Rows are points. The last column is the point's height on a tilted bowl or saddle (a function of degree 2), plus a little noise. Along how many of its main directions does it bend up, bend down or stay straight?

Points, 18 rows:
-33 -60 -10 -17

34 -43 -4 6

-53 30 31 -16

9 28 21 -21

7 -16 28 -39

3 -21 14 -31

20 45 17 -11

41 5 25 -32

-16 24 -4 -18

5 20 -41 -32

-15 6 -2 -28

-19 -61 -19 3

-45 -21 26 -63

38 -16 42 -32

-19 12 -8 -25

-7 8 7 -29

12 -11 -46 -24

-46 39 8 4
Directions: 1 up, 1 down, 1 straight

Points, 17 rows:
40 -27 -21 10

-9 3 -13 14

-18 -6 11 17

32 -6 18 6

22 1 12 10

2 -8 -8 15

14 6 59 39

1 50 -64 54

29 -48 0 6

-44 -3 -2 18

38 -10 21 1

32 5 -4 11

-34 35 -19 1

-27 -58 24 66

10 -57 18 26

10 15 37 23

-28 -35 -10 40
Directions: 2 up, 1 down, 0 straight

Points, 25 rows:
29 -2 75 -26 -24

11 15 4 -20 11

27 -19 -32 -20 -9

-19 3 12 -8 22

92 -34 -7 -60 41

-26 -56 -21 9 -30

-14 22 0 -26 20

-37 8 -48 -2 -14

27 -26 -11 24 -12

-5 32 14 -24 12

30 1 8 -20 8

-14 15 16 7 22

11 -16 -8 -8 9

15 23 7 -21 5

-4 -6 5 -10 18

35 19 -17 -15 -18

37 76 -10 23 -66

-5 2 -21 -49 25

-42 18 -27 14 16

-46 -15 12 31 23

21 -2 -30 50 -33

8 8 -9 -32 16

25 -31 23 3 16

-3 -49 -6 -15 8

55 -17 -54 -1 -76
Directions: 1 up, 2 down, 1 straight

Points, 42 rows:
-20 -3 51 16 -3 -19 -19

-25 7 -13 -3 3 -25 -11

-5 5 33 -15 -32 34 2

27 -48 -19 -2 -22 -53 -28

-1 44 31 -11 -11 -10 -26

-1 22 -27 31 -12 -55 -58

-34 -48 10 -36 -26 11 24

-37 8 -6 37 -8 -24 -29

-35 31 18 25 -1 20 -19

39 20 34 -35 23 25 -14

48 32 -2 -2 12 8 -40

3 -15 -3 -34 65 -7 -6

-46 -74 -3 -30 -41 -71 3

14 -7 -19 22 62 -11 -36

23 -4 6 -43 24 -1 6

-50 -31 -2 4 19 -12 -18

5 16 13 -13 -53 20 -2

-19 -44 11 -9 -16 -49 4

-27 9 -19 35 -46 5 14

-78 -29 -33 -20 -36 -72 -36

35 -26 38 29 -9 -6 -34

33 11 16 -4 11 18 -14

-13 33 -3 -22 14 18 -6

-23 16 14 27 8 -22 -32

35 20 3 48 -71 -4 -55

-11 45 25 21 -20 -32 -53

19 3 3 -4 9 -46 -26

13 -29 -15 6 3 -24 -12

49 42 14 5 -34 2 -65

73 18 12 7 10 23 -58

-5 -51 -2 -2 22 9 1

-22 12 4 18 -7 15 1

3 -7 33 6 28 28 -1

-25 15 -19 -25 -56 26 22

-11 3 25 -10 -23 -81 -21

30 -20 11 3 13 25 -4

27 19 -50 29 6 -27 -49

13 -1 2 18 -20 31 2

-16 0 -5 31 67 44 -14

-23 -2 -6 -5 2 -18 -1

-24 -7 -15 -30 38 14 -2

-23 -3 46 -14 32 19 5
Directions: 1 up, 4 down, 1 straight

Points (38 x 7):
6 -26 -58 -14 -29 26 -36

-23 1 15 -25 -12 -21 1

0 17 16 -25 -33 39 -21

44 14 3 28 30 -44 -48

32 -28 4 18 -9 43 -21

39 34 32 19 -3 19 -15

33 1 35 27 -44 -23 -71

14 32 27 20 16 38 14

15 1 1 5 -6 15 0

-16 -17 39 22 10 -26 -23

23 15 -11 -29 10 -48 -10

-28 32 34 -1 -14 20 1

13 -19 6 50 9 -24 -28

15 11 -80 25 -19 -21 -31

-20 -21 1 -29 20 -32 -3

-47 -17 35 13 22 20 -3

4 -29 -19 23 -43 -36 -34

34 58 3 -12 -3 -8 2

-18 21 -26 -18 23 26 13

27 -48 12 45 35 16 -17

23 13 15 20 -16 -17 -21

-15 -1 9 40 -1 -7 -5

-7 -8 -17 -21 4 29 1

28 6 -4 -1 1 12 -3

-43 -34 -48 33 38 49 5

28 31 1 3 -35 -6 -19

-16 -41 -29 -33 -40 63 -73

9 2 -22 -57 0 -51 -10

10 -7 28 -31 -54 -39 -41

-20 -19 -23 -33 -73 -59 -32

-26 3 -31 -8 46 -23 3

8 21 -37 -11 29 -2 6

54 -69 -19 12 -25 53 -66

-17 -23 -4 -14 16 23 5

11 -1 5 -17 -23 -20 -9

13 -29 26 51 48 -16 -37

47 11 16 12 -4 11 -22

-15 31 23 -45 26 -13 5
Directions: 0 up, 4 down, 2 straight

Points (73 x 9):
-30 -47 23 35 9 -7 -21 11 28

-7 -22 7 0 8 -5 -2 -8 -5

-14 61 -51 54 -19 44 -10 -17 27

3 -32 17 2 21 -26 -12 -3 5

-25 10 8 -18 72 47 27 -15 10

27 -45 19 -38 5 -36 -27 1 41

-65 -26 -29 -18 -24 -14 -28 9 45

23 -43 -32 -1 -2 33 3 2 -1

-17 -48 17 52 59 2 0 -5 0

-14 -39 14 16 -19 -21 19 0 13

15 26 9 19 -6 -7 -9 31 8

9 -30 -7 -19 11 8 -7 33 11

-43 -41 -26 3 23 -21 21 4 0

2 4 3 -43 -37 -34 -14 23 34

27 16 -21 13 -49 -21 5 -12 7

2 35 -19 27 41 -15 9 1 -11

45 -7 0 35 4 23 1 27 20

19 -16 41 19 -3 32 -28 -11 30

6 -32 -6 70 19 14 13 -71 19

11 -22 16 17 -5 27 -71 -19 48

-23 -39 12 23 -17 -14 28 0 12

-24 7 -31 20 35 -17 18 -10 -16

10 18 6 18 -1 44 -15 -43 8

-30 -4 0 -22 -2 12 47 -22 -4

5 64 11 10 39 4 17 41 1

-23 26 -10 12 -3 -25 32 45 14

37 -1 59 15 -27 33 -72 -35 90

57 26 -14 44 1 41 -5 47 48

-44 -6 -2 5 -13 28 21 35 19

-13 -20 12 22 -65 29 -5 -59 38

-39 -26 13 -49 -37 29 -29 -24 47

-17 13 -39 -16 6 4 16 -6 -8

-15 55 52 -23 -12 18 18 -15 2

13 -15 10 -5 -62 20 39 43 21

-12 19 7 -7 20 -21 -44 -58 28

18 4 9 15 -5 0 -13 13 3

42 -21 -54 -5 23 9 0 12 8

42 -2 4 -19 -40 43 58 19 10

9 -30 -5 50 -22 -14 8 -48 16

-57 -20 38 -5 0 20 -4 23 41

21 0 -2 50 -52 11 1 -45 26

-12 60 29 42 -8 28 -6 22 8

29 8 33 -37 -18 16 -15 19 21

11 2 -29 -5 -31 -37 35 -42 5

44 -21 12 23 -2 46 45 6 21

6 -32 6 7 31 -19 5 -13 -7

-52 -4 -5 -18 -4 -5 -20 36 38

44 24 6 16 -29 28 5 -12 5

-14 21 -17 -20 48 8 -21 -15 4

-13 -38 1 2 9 -28 -34 1 15

-16 -5 10 -5 -12 -35 -32 64 57

-2 -34 72 12 -5 3 35 -3 36

-6 25 26 10 47 -33 -5 21 1

10 0 42 -11 -24 3 7 -30 15

1 -29 29 31 39 2 -48 16 27

25 -32 5 3 -18 -3 -22 17 17

16 38 68 -25 -5 -14 -6 -18 29

1 5 -7 24 2 -47 -20 2 12

-36 10 -23 21 51 3 -43 30 23

-21 -43 60 25 17 -6 5 29 37

21 -11 47 -18 -17 13 3 46 31

-39 -43 45 24 -40 -35 -16 -3 73

-36 44 6 -18 -9 -18 27 16 7

16 16 -50 -46 9 3 -51 -9 31

27 10 32 8 -34 41 3 -39 16

24 -31 55 -29 33 16 21 -9 27

0 2 -33 17 -21 52 31 42 22

34 35 -51 61 18 29 74 20 47

-19 50 -13 -19 6 19 13 -15 -7

32 8 10 45 -6 20 24 1 6

-22 11 4 -7 -32 5 7 -28 0

-4 -30 45 -28 -22 13 1 8 28

-37 -10 60 7 44 63 -16 11 50
Directions: 6 up, 0 down, 2 straight

Points, 62 rows:
3 -10 -5 -10 14 -54 25 29 -6

12 -1 34 -12 21 -11 -9 39 2

4 -31 -4 11 10 -31 -45 17 -20

-3 23 0 4 -6 -50 19 21 6

70 -11 42 6 -3 9 -8 -18 -47

-1 19 -35 18 43 19 6 -17 18

29 -17 21 -31 81 -1 4 8 0

-19 14 18 -31 -5 -17 -1 5 12

22 -2 -38 -16 -13 1 -22 62 42

-27 -31 25 37 15 -25 -73 -54 -29

-51 16 -17 15 2 -16 9 0 -19

-43 -38 -17 -32 29 4 -9 -22 8

-7 66 18 9 0 7 6 34 34

-28 49 16 -28 7 -30 19 20 37

-37 35 13 -15 60 24 -13 9 25

13 -47 7 -29 23 23 26 -42 29

-14 -28 4 32 55 3 9 -36 -3

21 -33 5 -37 25 -52 3 29 9

21 42 -10 38 36 -1 -22 -19 1

44 -5 -8 -67 35 -14 30 -30 5

3 3 58 2 -29 41 58 52 -69

72 29 9 12 11 6 -5 8 -31

-24 14 25 -37 21 15 -10 1 5

25 -7 34 0 -6 15 -2 20 -20

10 33 -29 15 26 42 43 -18 39

-36 0 -8 -13 6 7 -13 -12 -2

-37 -70 -35 -18 30 8 -30 -20 3

4 37 25 -8 19 -42 14 20 12

-53 29 25 -27 -22 -70 -25 25 73

-55 -36 -12 8 8 25 31 4 -34

21 22 -15 5 6 25 -37 -8 4

8 -22 -51 -20 13 34 3 10 26

48 -27 -19 3 -7 20 -25 -50 -3

-30 -4 38 2 -21 -1 27 -14 -12

-40 -29 47 11 -21 12 47 21 -56

-29 13 -1 2 3 -17 16 -24 2

-30 36 16 6 -17 15 -35 -14 19

-5 -39 13 34 -6 -5 -30 9 -30

-6 -8 -5 10 36 63 27 -8 25

-5 10 18 -37 1 4 -16 -9 -4

-31 21 -17 -8 19 7 8 36 15

8 29 -16 16 20 0 38 18 -11

29 -39 -6 -36 30 28 15 -3 22

34 19 -28 17 45 -20 -43 23 -31

-5 4 -9 -19 22 45 33 42 10

4 -40 17 17 -26 -69 -43 -12 -38

5 -46 24 -6 -5 5 -13 45 2

-26 -9 25 28 42 -12 -49 29 -11

-6 6 -2 -6 -6 24 12 -7 4

20 -46 23 -6 -4 -11 -45 -41 -35

37 15 32 -28 -2 12 -50 -7 -35

-1 -44 10 3 -12 0 34 -29 -18

79 -33 60 23 -21 12 -17 11 -76

48 19 -17 13 -58 24 -44 14 0

-55 -18 27 9 13 13 32 -3 -30

-7 7 -29 -2 32 -78 5 2 -53

-11 -31 41 -18 47 27 -22 -56 24

20 10 7 -7 -18 33 -19 -10 -3

-51 39 -25 2 -57 -21 -38 8 15

4 -18 -35 -12 -2 36 46 51 10

28 45 -64 -2 9 -4 -45 -14 -22

40 -15 -18 41 1 15 -8 -27 -18
Directions: 2 up, 3 down, 3 straight
